Every row gives one point. To make a cloud, some directions were put in groups of two or more. Within a group, all points are equally far from the middle, so they leave a hole (a ring in 2 directions, a hollow ball in 3). The other directions are filled evenly. Then the cloud was stretched, turned, moved and blurred a little. Count the holes, and give their numbers of directions, smallest first.

Cloud (22 x 3):
0: -0.038  0.008  0.034
1:  0.026 -0.017  0.030
2: -0.001 -0.060  0.005
3: -0.015  0.039  0.000
4:  0.012 -0.036 -0.012
5: -0.033 -0.037 -0.030
6:  0.026 -0.014  0.036
7: -0.012  0.009  0.048
8:  0.028 -0.022  0.031
9: -0.024 -0.060  0.004
10: -0.039 -0.043 -0.011
11:  0.016  0.016 -0.015
12: -0.028 -0.061  0.010
13: -0.040 -0.058  0.023
14: -0.060  0.001 -0.005
15: -0.028  0.018  0.031
16: -0.008 -0.055 -0.003
17: -0.044  0.027  0.004
18:  0.017 -0.026 -0.011
19: -0.016 -0.061  0.004
20: -0.047 -0.010  0.039
21:  0.017  0.009  0.002
Holes: 1 (2)

Cloud (30 x 4):
0: -0.014 -0.044 -0.014  0.033
1:  0.031 -0.037 -0.009 -0.017
2: -0.027  0.011  0.045 -0.006
3: -0.008  0.052 -0.033  0.025
4: -0.015 -0.043  0.008 -0.027
5:  0.003 -0.014  0.020  0.046
6:  0.006  0.014 -0.077  0.010
7:  0.025  0.048 -0.010 -0.011
8: -0.004 -0.052 -0.001 -0.014
9:  0.027  0.016 -0.057  0.047
10: -0.019 -0.034  0.016 -0.035
11:  0.023 -0.024  0.027 -0.021
12:  0.038 -0.011  0.003 -0.022
13:  0.028  0.022 -0.028 -0.036
14: -0.013 -0.010  0.027  0.038
15: -0.022  0.032  0.005 -0.049
16:  0.030  0.015 -0.046  0.051
17:  0.033  0.024 -0.018 -0.031
18: -0.011 -0.033  0.028 -0.035
19:  0.018  0.008 -0.078  0.017
20: -0.020 -0.043 -0.016  0.023
21: -0.023  0.017 -0.060  0.015
22: -0.030 -0.035 -0.015 -0.014
23:  0.021  0.014 -0.050 -0.033
24:  0.027  0.004 -0.071  0.036
25:  0.034 -0.017  0.012 -0.021
26:  0.035 -0.015 -0.057 -0.003
27:  0.004 -0.030  0.035 -0.028
28:  0.024  0.050 -0.010 -0.008
29: -0.037 -0.006 -0.028  0.023
Holes: 2 (2, 2)

Cloud:
0: -0.015 -0.004 -0.034 -0.048
1: -0.014  0.037 -0.001 -0.064
2:  0.031 -0.024  0.035 -0.019
3: -0.001  0.018 -0.016  0.019
4:  0.034  0.003  0.032 -0.033
5:  0.001  0.001 -0.056 -0.022
6:  0.054  0.008  0.000 -0.027
7:  0.012  0.032 -0.037  0.029
8:  0.063 -0.006 -0.010 -0.022
9:  0.046 -0.033 -0.012  0.026
10:  0.052 -0.039 -0.005 -0.039
11:  0.001  0.031 -0.048 -0.025
12:  0.030  0.046 -0.056 -0.026
13:  0.006  0.022  0.006  0.023
14: -0.017  0.020 -0.019 -0.055
15:  0.028  0.013  0.027 -0.045
16:  0.032 -0.013  0.026 -0.043
17: -0.033  0.026 -0.014 -0.024
18:  0.005 -0.031  0.040 -0.006
19:  0.006  0.024 -0.059 -0.006
20:  0.032 -0.045 -0.020  0.024
21:  0.054 -0.001 -0.012 -0.034
22: -0.022  0.011 -0.008 -0.068
23:  0.051  0.000  0.017  0.001
24:  0.056  0.018  0.009  0.019
25:  0.015 -0.018  0.049 -0.017
26:  0.007  0.014  0.032  0.012
27:  0.014  0.001 -0.015 -0.061
Holes: 1 (2)

Cloud:
0:  0.019  0.051  0.008  0.037  0.038  0.026
1:  0.024  0.046  0.023  0.036  0.037  0.013
2:  0.006 -0.028  0.028 -0.020  0.066  0.007
3: -0.018 -0.041 -0.007 -0.002 -0.023 -0.018
4: -0.033  0.004  0.028 -0.024  0.042 -0.035
5:  0.034  0.007 -0.019  0.026  0.055 -0.008
6:  0.036 -0.066  0.024 -0.018  0.028  0.012
7:  0.054 -0.020 -0.019 -0.018 -0.013 -0.032
8:  0.009  0.052 -0.031  0.012 -0.022  0.041
9:  0.054  0.006 -0.013  0.017  0.046  0.020
10:  0.004  0.022  0.021 -0.071  0.000  0.000
11:  0.073 -0.040 -0.015 -0.021 -0.016  0.018
12:  0.003 -0.039  0.005  0.006  0.063  0.018
13:  0.023 -0.043  0.028  0.036  0.038 -0.026
14:  0.051  0.014 -0.010 -0.001  0.040  0.041
15:  0.043 -0.049  0.037  0.004  0.016 -0.021
16:  0.025  0.049 -0.006  0.020 -0.002 -0.032
17:  0.029 -0.002 -0.033  0.031  0.043  0.030
18:  0.025 -0.014 -0.004 -0.021  0.039 -0.033
19: -0.007 -0.021  0.046 -0.052  0.016 -0.028
20: -0.011 -0.031 -0.037  0.013  0.009  0.011
21:  0.006 -0.008  0.053 -0.054  0.040  0.013
22: -0.046 -0.018  0.017  0.010 -0.004 -0.002
23:  0.055 -0.060  0.022 -0.016 -0.006 -0.002
24:  0.006 -0.035 -0.003  0.019  0.063 -0.021
25:  0.007 -0.001  0.046  0.020  0.013  0.042
26: -0.007  0.040  0.000 -0.045  0.005 -0.016
27:  0.050  0.039 -0.002 -0.048 -0.023  0.025
28: -0.033  0.040  0.049  0.007  0.053 -0.006
29:  0.011 -0.011 -0.022  0.062  0.004 -0.022
30: -0.002 -0.047  0.012 -0.024 -0.036  0.021
31: -0.005 -0.024  0.011 -0.054 -0.006  0.047
32:  0.025 -0.034  0.000 -0.061 -0.005 -0.007
33:  0.060 -0.049 -0.016 -0.029 -0.007  0.028
34: -0.026  0.028 -0.017 -0.029  0.006 -0.007
35:  0.055 -0.032 -0.012  0.026  0.041  0.012
36:  0.031 -0.012  0.060  0.003  0.013 -0.006
37: -0.042 -0.011  0.017 -0.021  0.006 -0.030
38:  0.071  0.017  0.011 -0.002  0.003  0.006
39: -0.015  0.043 -0.011 -0.038 -0.005 -0.006
40: -0.021 -0.023  0.041  0.003  0.018 -0.050
41:  0.006  0.052 -0.013  0.002  0.028 -0.023
42:  0.041  0.041  0.023 -0.022  0.018  0.053
43:  0.014 -0.061  0.015 -0.004  0.033  0.034
44:  0.022  0.020 -0.032  0.042  0.022 -0.026
45:  0.016 -0.011 -0.034  0.024  0.014 -0.041
46:  0.049 -0.050  0.000 -0.026 -0.021 -0.025
47:  0.019 -0.022 -0.017 -0.051 -0.008  0.046
48:  0.020 -0.007 -0.053  0.021 -0.004  0.032
49: -0.014  0.011  0.029  0.009 -0.019  0.047
50:  0.059  0.013  0.009 -0.017 -0.050  0.023
51:  0.029 -0.025  0.019 -0.046  0.044  0.007
52: -0.014 -0.035  0.021 -0.008 -0.005 -0.049
Holes: 2 (3, 3)
